Each point is reached from the start by the listed moves, each made 0, 1 or 2 times, or once backwards (-1), plus a little noise. Is the number of moves made odd or even? Then give how often each move was made.

Moves:
(1): [ 26   4 -12]
(2): [-5 21  9]
(3): [11 -4 13]
Start: [-5 -6  4]
Points:
[-1 43 -2] -> even (1, 2, -1)
[-19  24  60] -> odd (-1, 2, 2)
[ 27 -22 -17] -> even (1, -1, 0)
[-22  18   1] -> even (0, 1, -1)
[ 18 -13  29] -> even (0, 0, 2)

Moves:
(1): [ 5 -9  3 -2  7  2 -4  9  1  0 -4 -3]
(2): [ 5  5  2 -2 -1 -1 -5 -1  6 -2  0  1]
(3): [ 6 -5 14 -1  1 -2  4 -7  4 -5  4  0]
(4): [ 0  3 -2  8  5 -1  2 -1  2  3  2  1]
(5): [-11   3  -3   0   5  -1  -3   3  -1  -7   3   1]
(6): [ 2 -1  4 -3  0 12  0 -8  6 -1 -1 -5]
(7): [-1 -1 -2 -7  3  0 10 10  4  3 -1 -3]
(8): [-8  3 11  2  2 -2 -9  9  0 11  4  1]
(9): [-4 -5  1  1 -1 -2 -2  0  5  2  1  1]
Start: [ 0  5 -4  0  3 -1 -3 -1  3  0  2  4]
Points:
[ -7  17  -8  -8   2  18 -20 -10  28  -5   0  -4] -> odd (0, 2, -1, 0, 1, 2, 0, 0, 1)
[-31  -5  13  -2  13 -15 -27  38  -5  17   8   7] -> even (1, -1, 0, -1, 1, -1, 0, 2, 1)
[ 14   2  23 -26  14  -9 -18  60  12  28  -4  -2] -> even (2, 2, 0, -1, -1, -1, 2, 2, -1)
[-13  -9  43   6   1 -19 -21   1  -2  13  17  13] -> odd (0, -1, 2, -1, 0, -1, -1, 2, 1)
[-22  34  10  -8  16   5   0  20  19  19  16  -1] -> even (-1, 1, 0, 1, 1, 1, 2, 2, -1)
[ 19  21   8  16  -1 -18   1 -15  15   5  10  15] -> even (-1, 2, 1, 2, -1, -1, 0, 0, 0)
[-36  21  13  17  17 -10 -41   9  12   9  18  14] -> even (0, 1, 0, 1, 2, 0, -1, 2, 1)
